Each row of a before or after table is a point. One or more steps were done to the points. Then noise was added and the rows were shuffled. The steps act on how far a point lies along the listed directions, d1 being the first. Write out the steps. A step turns or swaps two directions, mirrors them in a line or flattens them onto one, adds a multiple of one to another, or multiplies one. Angles are multiples of 10 degrees, from the lower direction toward the higher: turns from -170 to 170, lines from 10 to 170 but not 90. Use the fewest steps. Two steps may share a direction if one is a turn and the other turns, adds or multiplies; they go together, in the order done. Otherwise the lowest direction goes first.

Directions:
(1): [-5.0 -0.3]
(2): [-0.3  5.0]
Before:
[[-5.0  2.5]
 [ 1.0  1.4]
 [-3.9  0.4]
 [-3.3 -2.7]
 [ 0.0  4.0]
 [-7.5 -2.6]
 [ 2.7 -2.8]
 [ 3.6  3.0]
 [ 2.5 -5.7]
 [-6.1 -0.6]
 [-3.7 -1.3]]
After (11 x 2):
[[-4.5  0.9]
 [ 6.0  2.4]
 [-1.7  3.3]
 [-1.4  0.6]
 [-1.2 -3.6]
 [ 8.1  1.3]
 [ 3.2  4.6]
 [ 3.3  2.0]
 [ 4.0  0.8]
 [ 0.2 -6.0]
 [ 4.3 -0.8]]
Steps: mirror d1 and d2 in the line at 80 degrees

Directions:
(1): [ 2.3 -0.3  5.7]
(2): [ 5.3 -2.1 -2.3]
(3): [-2.1 -5.7  0.5]
Before, 10 rows:
[[-0.3 -1.3  2.5]
 [ 6.9  6.4  5.9]
 [ 0.2 -1.1  1.4]
 [-1.0  1.5 -1.8]
 [ 1.6  4.2 -2.8]
 [-0.6  1.4  6.6]
 [ 5.6  3.9 -0.2]
 [-7.8 -1.5 -2.3]
 [-3.1  1.8 -3.2]
 [-4.2  0.5  1.6]]
After:
[[-2.7  8.0 -0.6]
 [-1.6 -2.3 -4.4]
 [ 6.8  0.9 -0.2]
 [-1.4  0.7 -1.8]
 [-2.8  2.4 -2.8]
 [ 7.1 -7.4 -3.8]
 [ 0.8 -6.2 -2.9]
 [ 0.9  0.0  1.3]
 [ 2.2  0.7  1.7]
 [ 1.4  4.1 -1.0]]
Steps: turn d2 and d3 by 110 degrees; turn d1 and d2 by 50 degrees

Directions:
(1): [ 1.2 -4.1 -3.8 -4.1]
(2): [ 2.3 -0.4  5.4 -3.9]
(3): [ 1.1 -5.4  1.9  3.9]
(4): [-6.5 -1.9  1.5 -1.5]
Before:
[[-2.5 -5.7 -1.3  3.4]
 [-0.9  0.5  2.2 -2.4]
 [ 2.1  0.4 -5.2  0.2]
 [ 2.7 -4.4  2.5  0.7]
 [ 2.1 -1.3  1.7 -2.5]
 [ 2.8  1.0  0.8  2.0]
 [ 3.3 -0.2 -2.1  3.5]
 [ 0.3  0.3  1.8  5.5]
 [ 3.4  1.5 -1.9  0.5]
 [ 2.5 -1.2  1.5  6.3]
 [-1.1 -1.6  4.2 -1.4]
 [-2.2  0.3  1.0 -2.6]]
After:
[[-2.8 -2.0 -3.3 -2.5]
 [ 1.5 -6.4 -6.2 -0.1]
 [-1.2 -3.9 -5.8 -4.0]
 [ 3.7  3.8  5.3  4.1]
 [-3.1  1.9  8.6  6.2]
 [-1.4 -7.4 -7.3 -4.4]
 [ 1.2  7.8  5.6  5.9]
 [ 3.0  2.7  0.3  1.5]
 [ 2.7 -0.3  6.2  0.1]
 [ 4.2 -0.7  5.5  1.6]
 [ 0.5 -5.1 -8.9 -2.3]
 [ 3.5 -0.7 -0.5 -0.5]]
Steps: multiply d2 by 3; turn d1 and d2 by -110 degrees; multiply d3 by 0.7

Directions:
(1): [-1.5  2.9  3.8  0.4 -7.1 -0.1]
(2): [-5.3 -5.1  3.0 -3.4  0.4 -0.5]
(3): [ 5.8 -2.7  3.3 -1.7 -0.6 -4.4]
(4): [-1.1  5.7  1.8 -4.6  3.3 -2.4]
(5): [-2.1  0.5  3.3  6.3  2.8 -3.4]
(6): [-2.2 -0.2 -5.2 -0.2 -2.3 -6.2]
Before:
[[ 4.0  4.9 -3.0 -2.4 -6.1 -3.8]
 [ 1.5  5.2  2.6  0.8  2.7  6.1]
 [ 0.5  1.0  1.7  5.5 -6.4 -1.8]
 [ 2.7 -3.3  4.6  0.5  4.3 -2.1]
 [ 0.8 -2.4  1.0  3.8  2.4 -7.3]
 [-3.0 -3.5  0.9  2.5  0.2  1.3]
 [ 2.0 -4.5  3.2 -3.4 -5.8 -0.6]
 [-1.2 -0.9  5.0 -1.0  3.7 -9.1]]
After (8 x 6):
[[ 2.1  0.9  5.9 -0.1  6.5 -5.9]
 [ 2.8 -2.2  4.2  3.8  5.1 -2.5]
 [ 2.4  0.2  6.5  1.2 -1.2 -2.9]
 [ 3.9 -3.6 -2.6 -2.4 -3.2 -3.4]
 [ 2.5 -2.6 -5.1 -4.5  2.6 -2.3]
 [-0.4 -3.4 -4.5  4.3  0.1 -4.8]
 [-1.3 -0.5  0.2  3.7 -0.7  1.1]
 [-4.5  4.2  1.2 -0.2 -5.2 -0.2]]
Steps: turn d1 and d6 by 100 degrees; flatten d2 and d4 onto the line at 80 degrees

Directions:
(1): [-0.1  9.5  1.9  0.4  1.9  0.2  0.4  1.6]
(2): [-0.4 -1.3 -3.5  5.8  3.7  1.3  1.8  5.7]
(3): [-3.6 -2.3  6.5 -0.5  4.8  0.5  3.9 -0.8]
(4): [-6.5  0.7 -2.6 -0.8 -1.4 -6.7  1.5  0.9]
(5): [-5.0  0.9  0.1  3.0 -5.2  5.8  1.3 -1.5]
Before (9 x 8):
[[ 1.3 -3.6 -4.3  0.0  1.4 -8.2 -2.6 -0.3]
 [-2.5  1.7  3.4  1.4  0.3  2.6 -0.3 -1.4]
 [-0.1 -1.4  2.0 -1.4 -2.0  0.3 -1.0 -0.8]
 [-0.9 -3.2  2.6  0.2  0.4  0.2 -0.6 -0.9]
 [-2.5  7.2  0.7  1.0 -1.8  3.2 -0.4  0.8]
 [-3.6  0.3  1.7  0.5 -4.4  1.3 -2.0 -2.1]
 [-6.0  0.5 -5.6  3.5 -2.5 -1.7  0.5  1.1]
 [ 1.7 -4.0 -7.1  7.9  1.8  1.9  2.7  6.7]
 [-1.4 -2.2 -2.4 -0.9 -4.6  0.1 -1.3 -0.8]]
After (9 x 8):
[[  4.2   8.9  -7.8   5.6  -1.7   1.1  -0.5   6.1]
 [ -7.9   3.4  -4.9   3.1  -6.5   0.6  -0.1  -0.9]
 [  4.3  -5.9  -4.2  -3.9   4.3 -12.3  -3.7  -1.1]
 [ -3.5  -6.8  -1.9  -1.9  -6.2   1.8  -0.7  -3.2]
 [ -7.5  -3.5   1.6   2.1  -7.0   4.2  -0.8  -4.4]
 [ -4.2   3.0   2.9   3.6  -0.3   5.1   0.4  -0.6]
 [ -4.8   5.8   0.5   1.8  -4.6   5.9   0.6  -0.9]
 [ -1.3  -1.7   2.3   1.5   1.5   0.5  -0.3   0.6]
 [ -0.8  -4.0   1.7  -0.3  -1.7   0.7  -0.6  -0.9]]
Steps: turn d2 and d3 by -40 degrees; add 1.5 times d2 to d1; multiply d5 by 2

Directions:
(1): [ 0.3  1.5 -1.2  5.0 -0.8 -1.1  3.5 -2.8  7.9]
(2): [ 0.1 -0.3  0.2 -1.3 -2.9  0.2  1.3 -9.5 -3.2]
(3): [-3.3 -4.8  1.3  2.7  2.6 -3.2  6.4  0.9 -3.2]
(4): [ 4.4  1.9 -0.3 -3.4  7.9 -3.0  1.2 -2.1  0.7]
Before:
[[-0.5 -5.3  1.1 -0.2  5.6 -5.4  3.1 -2.7 -6.5]
 [ 0.6 -0.3 -0.9 -1.8  1.5 -1.1 -0.8 -3.7 -3.0]
 [-4.6 -2.0 -1.4  7.5 -4.1  1.5  6.2  3.3  3.1]
 [-4.3 -1.6  1.6  5.6 -5.5  2.8  4.5  3.1  3.5]
 [-1.3 -0.8  3.0 -1.6  0.5  2.2 -6.8  8.3  0.0]
 [ 5.6  3.7 -0.7 -5.1  7.5  1.5 -6.5  6.1 -1.8]
 [-2.3 -1.7  2.3  5.9 -3.2 -0.6  1.2  3.9  3.0]
 [-5.2 -4.8  2.6  4.2 -3.3  0.7  2.9  4.9  0.7]
 [ 1.5  2.8  0.5 -5.0  4.5 -1.0 -1.3  2.6 -4.2]
 [ 3.8  1.0 -0.4 -4.4  5.3  0.0 -0.8 -0.1 -0.2]
 [-0.1 -0.9  0.2 -4.4  1.0  2.0 -0.2 -4.2 -4.1]]
After, 11 rows:
[[-3.4 -2.7  2.1  2.6 -4.5  1.7  6.8 -6.0 -1.2]
 [ 2.8  2.2 -2.1  5.3  1.1 -2.0 -2.1  1.7  9.7]
 [-0.6  1.4 -1.2 -1.0 -0.4  4.1 -2.9  5.0  3.3]
 [ 6.8  4.6 -0.6 -6.5  6.9  1.4 -5.7 -1.4 -2.7]
 [-0.9 -1.8  2.8  3.0 -2.9 -1.5  3.3 -6.1 -1.5]
 [ 1.9  1.0  2.6 -4.9 -0.3  1.2 -4.8 -7.9 -1.7]
 [-3.8 -2.0 -1.3  4.6 -4.0  1.0  7.9 -6.5 -0.6]
 [ 3.9  6.4 -0.8 -3.8  2.3  0.1 -2.8  0.9  1.6]
 [ 3.3  1.6 -0.5 -3.4  4.9  0.3 -1.7  2.6  1.4]
 [-0.1  0.9 -1.6  0.8  0.8 -0.2 -2.9  3.5  2.2]
 [-1.6 -1.4  1.7  2.5 -5.4  1.2  3.2 -7.8  2.4]]
Steps: swap d1 and d3; mirror d2 and d4 in the line at 110 degrees

Directions:
(1): [ 0.9  1.3  1.0 -4.3 -4.3  0.2  0.9  6.5  5.7 -4.2  1.5]
(2): [ 0.1  6.3  1.4  2.7  2.9 -3.2  1.6 -3.8  7.2  0.6  0.2]
(3): [ 2.2  3.6 -1.6 -4.7  4.0  2.4  0.2 -2.3 -2.9 -2.9  7.1]
(4): [-1.5 -5.9  3.4 -5.6  4.9  0.7 -0.1 -0.9  4.1  3.9  0.6]
(5): [-0.1  1.7  6.2  1.3  0.7 -2.9  5.3  4.4 -4.0  3.5  3.0]
Before:
[[-0.6 -2.8 -2.2 -2.4  1.2  2.1 -2.5 -5.0 -4.3  1.9 -0.4]
 [ 1.7  0.9  0.3 -3.6  7.5  2.1 -1.7 -4.3  0.3  1.4  5.0]
 [-0.3  3.8  3.6 -3.0  3.1 -4.1  2.3  2.3  4.0 -0.4 -0.7]
 [ 0.0  1.1  2.8  0.4  0.7 -2.5  2.3  1.5 -5.3  2.0  1.5]
 [-0.7  2.3 -0.1  5.6 -1.8 -1.3  0.1  0.2 -4.6 -0.6 -1.1]
 [ 1.1  0.2  0.9  5.0 -3.7  0.7 -0.9  4.3 -1.3 -0.6 -1.0]
 [ 0.3 -5.1 -3.5 -1.0 -3.0  2.7 -1.9  1.0 -5.5 -1.1  0.3]
 [-0.5 -1.1 -0.3  3.1 -4.6 -0.8  1.7  2.2 -3.7  0.2 -1.9]
 [ 0.1  2.1  2.3  2.0  0.7 -2.6  1.9  3.4  3.8  0.9 -1.9]
 [-0.6 -3.9 -3.9 -3.1  2.8  2.6 -3.2 -6.0 -3.8 -1.1 -0.2]
 [ 0.8  4.4 -0.9  4.6 -4.1 -1.5  3.3  6.2 -2.1 -2.3  0.0]]
After, 11 rows:
[[ -1.4  -6.9  -5.2  -0.7  -3.6   3.5  -5.2  -3.3  -6.1   1.0  -5.0]
 [  1.9  -1.8   2.0  -2.8   2.0   3.8  -0.8   3.2  -3.6  -0.8   5.6]
 [ -0.2 -13.9  -4.4  -5.5  -4.9   6.9  -4.0   4.9 -12.5  -1.3  -0.2]
 [  0.2  -0.6   3.9  -5.4   4.9   0.3   4.5   4.7   0.1   1.7   6.2]
 [ -1.9  -9.4  -6.2  -0.2  -3.2   3.2  -6.0  -3.2  -4.8  -1.3  -6.8]
 [ -1.0  -0.1   0.1   7.3  -0.8  -2.6  -2.4  -2.3   5.9   3.6  -7.0]
 [  0.5  -4.1  -0.7  -5.2   0.0   3.0   0.9   1.5  -7.0  -0.6   4.0]
 [  0.0  10.8   5.1   2.7   2.6  -7.8   4.9   1.3   6.8  -0.3  -1.2]
 [ -0.6  -1.8   2.5  -1.0   0.7  -1.5   1.1   1.8  -4.9   2.6   0.5]
 [  1.7   9.0   2.5   1.9   3.6  -3.4   3.8   1.1   4.6  -0.6   2.9]
 [ -0.7  -1.8   0.7  -2.9   4.9   1.6  -1.0  -2.6  -2.2   0.8   3.0]]
Steps: add 0.7 times d1 to d5; multiply d2 by 2.5; turn d3 and d4 by 150 degrees

Directions:
(1): [-3.1  3.1 -1.7 -1.0 -8.7 -1.5 -2.9 -0.2 -0.5  3.3 -3.4 -4.1]
(2): [ 3.8  2.1 -1.2 -4.2  2.5 -6.9  1.2 -5.2 -0.7  4.6  2.4 -1.4]
Before:
[[ 3.3 -3.5  0.4  1.9 12.1 -0.1  4.0 -0.8  1.5 -3.5  6.3  4.0]
 [ 3.3 -4.2  1.9  2.3  8.4  3.2  1.1 -0.2  0.1 -3.2  4.2  3.9]
 [-3.0 -1.7  0.2  5.7 -2.4  7.6 -2.2  4.3  0.3 -4.6 -5.1  1.1]
 [ 0.6 -1.2  0.1 -0.1  3.7  0.7  1.2 -2.2 -0.2 -1.3  0.2  1.3]
 [-3.2 -3.8 -0.2  4.6 -0.3  7.2 -1.8  4.6  0.5 -6.4 -1.2  0.6]
 [-7.7 -1.2  1.2  3.4 -5.9  7.3 -0.3  4.8 -1.2 -5.8 -5.6 -0.1]
 [-2.4 -0.7 -0.5  2.1 -5.1  4.5 -2.0  2.5  0.6 -3.8 -3.5 -1.6]
 [-0.4  3.0 -1.2 -2.4 -1.8 -2.0 -0.7 -4.1  0.3  3.6  1.3 -1.7]]
After, 8 rows:
[[-7.0 -1.9  1.4  4.1 -4.3  7.8  0.1  4.2 -1.5 -7.3 -5.6  1.1]
 [-2.3 -2.1  0.6  5.3 -1.1  7.6 -2.0  4.7  0.3 -5.6 -4.6  1.4]
 [-2.2 -1.0 -0.1  2.2 -4.6  5.1 -1.8  2.6  0.4 -5.2 -2.4 -1.6]
 [-0.7  3.7 -1.6 -2.6 -2.9 -1.6 -0.9 -3.8  0.1  4.1  0.8 -2.1]
 [ 4.3 -3.6 -0.3  0.8 11.6 -2.2  3.4 -2.6  1.5 -2.5  6.6  3.5]
 [-2.2 -4.2  0.4  3.9  1.2  7.4 -1.2  4.6  0.3 -6.6 -0.6  0.7]
 [ 0.6 -1.1  0.0 -0.6  4.2 -0.4  0.9 -2.0 -0.2 -1.0  1.0  0.5]
 [ 3.7 -3.8  1.8  1.6  9.2  1.5  1.6 -1.7 -0.2 -2.3  4.9  3.8]]
Steps: turn d1 and d2 by -10 degrees
